Each row is a point. Two turns around zero, p and q, are shown by what they do to some points. Where does a point land after both, in the order given? Backwards means that the second turn is done in reverse. Each puzzle has new turns, and all numbers are rounded.

Turn p:
[-17 -26] -> [-23  21]
[57 22] -> [ 12 -60]
[-40   4] -> [11 39]
Turn q:
[15  8] -> [-10  14]
[ 5 20] -> [-21   2]
[-56  24] -> [-16 -59]
[ 36 -51] -> [45 43]
Where do these land?
p, then q: [52 21] -> [53 19]
p, then q: [-42 -34] -> [-43 -33]
p, then q: [-10  12] -> [-10  12]

Turn p:
[ 20 -53 -34  44] -> [ 54 -39  28  34]
[-21  48 -38 -27] -> [-63  -9 -21  22]
[-25 -32  17   4] -> [  9   6  40 -16]
[ 24 -25  49 -19] -> [ 30   8  -6 -54]
[ 2 61  5 -2] -> [-29  31 -41  15]
Turn q:
[ 30 -34   6 -39] -> [  0  14  57 -13]
[-25 -27  53  -7] -> [-53 -25  23  15]
[ 10  26 -67  51] -> [ 69 -10 -53 -14]
[-42  33 -20  11] -> [-11   3 -55 -14]
[ 27   3  28 -17] -> [-6 19 28 25]
Where do these land?
q, then p: [ 21  20  11 -24] -> [ -7  31 -18  14]
p, then q: [ 28  15  11 -20] -> [ 14  16  -1 -33]
p, then q backwards: [ 13 -25 -26 -14] -> [ -7 -29   0  28]
q, then p backwards: [-43 -33 -14 -23] -> [-12 -10  11 -57]
p, then q: [-53 -51  20  61] -> [-20   8  15  94]
q, then p: [34 75 -2 20] -> [ 14   1 -44  71]

Turn p:
[ -7 -26  40  -2 -16  15] -> [-35  -7   9  -1  33  19]
[22 27 36 39 16 -1] -> [ 20 -20  29  43  24 -12]
[ -6  -9 -63 -31  19  45] -> [-12  68 -27 -16 -32 -26]
[ 10  -1 -20 -19  14 -25] -> [ 25  -1 -18 -24  -5 -12]
[-42  -5  14  -3  10  13] -> [-42 -13   0   1  -7 -16]
[-24   5   7 -35 -24  33] -> [-40  20  27 -26 -11   6]
[ 24   6 -13  34 -22 -26] -> [ 38 -11  -5  22  -8  31]
[ 24   2   0  16   2 -52] -> [ 46 -33 -14   1   8  10]
Turn q:
[ 23 -13  11  -2 -18  14] -> [ -6   9  -5  21 -27  -1]
[ 19  26  29 -14  -9   2] -> [ 24  32   4  -1 -20  13]
[ 33  40 -41 -38 -15 -37] -> [ 57   8 -61 -11   8 -11]
[ 24 -28 -42 -14  15  -3] -> [  7 -46 -28   5 -13 -22]
[-11 -13 -19  39  15  -3] -> [-23 -31   1   7  24  17]
[-48   0 -21  15 -12 -13] -> [-26   3  -3 -10  48 -13]
[-44  12  21  16   9  30] -> [-36  16  33 -29   9  14]
[  4 -23  62  -1  14  10] -> [  2  10  58  19 -29   4]
Where do these land?
q, then p: [-22  26  21 -19   6 -33] -> [ 31  -1  23  -9  27 -29]
p, then q backwards: [ 10  23   6   0 -43  36] -> [-7  8 56 21  3 13]
q, then p backwards: [ -1 -76  -3  22  15 -14] -> [-34  26  49  45  21  -3]
p, then q: [-19 -51 -29 -13  -1  26] -> [-14   5 -31 -50  29 -10]
q, then p backwards: [-15  40  13  23  12  -6] -> [ 29 -15  12 -17 -34   3]
q, then p: [ 12 -22  -6  20   8 -30] -> [  1   0 -26  30  21   0]
p, then q: [ 18  45 -17 -20   7 -17] -> [ 37  22  -8  31 -22  -2]
p, then q: [ 17  16  15 -14  -3  38] -> [ 20  22  28 -15   5  23]

Turn p:
[-38  -3 -14 -35  40  10   0  15 -26] -> [ 33 -11   9 -11  24  -8  52  27   6]
[-47  18 -38  42  28 -21   5  10  18] -> [ 33  -9 -55  15  53  10  -8   3  -5]
[  5  10   0  23 -21   9   3  -7 -33] -> [  6  20 -22   8 -36   1   1   5  -8]
[ 37  38   5  11 -47  -3 -13   1  40] -> [-32  -5   9  17 -15  -2 -63   1 -36]
[-50   4   8   8  36 -15 -37  16  -4] -> [ 10 -22 -28 -19  37  15  41  -3 -29]
[-10 -40  11 -48 -32  14  14 -16  11] -> [-49  15  31  -4   3 -16  17  20  36]
[ 19 -48  73  -2 -21  23  19 -16  15] -> [-58  12  30 -21 -32  46   3 -17  39]
[ 43   6  -7  11 -16   3  20   4   2] -> [  6  -1   9  12 -30  -6 -37  -7  11]
[ 15  27  -3   7   1  45 -14 -15   5] -> [ 14  24  12 -24 -11  11 -26  22 -24]
[  8  24   5  -3  -4 -17  21 -22   6] -> [  2  16  14  34   4   7 -10  -9  -6]
[-13 -21 -10 -24  29 -23 -15  50 -18] -> [ 16 -55  -3 -11  10 -23  40  -4   7]
[ 32 -15 -29  10   7 -24  -3 -19 -15] -> [ 19  14  -6   2  -8 -34 -10 -38   9]
Turn q:
[ 41  34  24  11 -38 -14   2 -29   0] -> [-37  -7  57  10  -7   0  14   7  31]
[-42  31 -30 -18  -8  -9  14 -11 -25] -> [  4  23 -18   3 -31 -33  37 -28   0]
[-12 -76 -15 -40  24 -12  -5  40   4] -> [ 60  23 -36 -18  -8   5 -58  24 -20]
[-13 -25   9 -44  47  32 -12  43  -7] -> [ 44  33 -29 -19  15  42  -4   8 -42]
[ -3 -14 -12  24 -37 -27 -38  22  12] -> [ 17 -15  -7  51  -1  -5 -25   6  36]
[ 34  27 -11  23   6 -17  -9 -26  10] -> [ -5 -27  34  -2  23 -22  19   5  20]
[ 11  16  10   7  -9  39  17 -27  32] -> [-38  -9  11 -27  18  19   1 -30  14]
[ 13  23  14  31 -10  -8  26   8  16] -> [-32 -28  -2  -4  -5   8  16  18  22]
[ 12   2   0  16   4  29  14 -13 -28] -> [-13 -22  16  -6 -10   7   9 -17 -31]
[-41 -18  11  -9  21 -12  -9  -7 -14] -> [  0  29 -25  11   6 -22  -8   6 -30]
Where do these land?
p, then q backwards: [-18   8   9 -15 -18   8 -14 -25  30] -> [ -1  -2  45  -1  13   4  -4 -24   6]
p, then q: [ 28 -23 -19  54   3 -28  24  -4  -7] -> [  4 -18  29   0  30 -33 -15 -36  37]
q, then p backwards: [ -2 -23 -15 -11  40   7 -15   1  -1] -> [ -5  22 -27  11  28   3 -23  -4   6]
p, then q backwards: [ 12  10   2  -3 -25  20 -52 -24 -13] -> [-17 -16  17 -24  20   1  36 -29 -29]
p, then q: [-38 -35   8  15  19 -26   9  21 -29] -> [ -2 -27 -16 -56 -13 -17 -18 -18  11]
p, then q: [-11  36 -12 -11 -19  49  34  27  15] -> [ 29 -18 -21  32   5  58  -5  21   7]
p, then q: [-8 46 -8  5  2 11  2  2 17] -> [ 22 -18   8  22   5  21  12   7 -26]
q, then p backwards: [-16  59  25 -39 -10  11 -11  11   1] -> [-33 -17  34  -6   8   1  21 -49 -30]
p, then q: [ 21  -7  44  -9   1  15 -26 -16  11] -> [-25  46   4   6 -10  12   4 -19 -19]
q, then p: [ 37 -40 -33  28   6 -26  37 -40 -32] -> [-58 -23  -1   3 -20 -30  50 -42   4]
q, then p: [ -5 -31  -1 -13   0 -40  12  46   8] -> [ -3 -43  -6  -9 -14 -36 -36  13 -13]
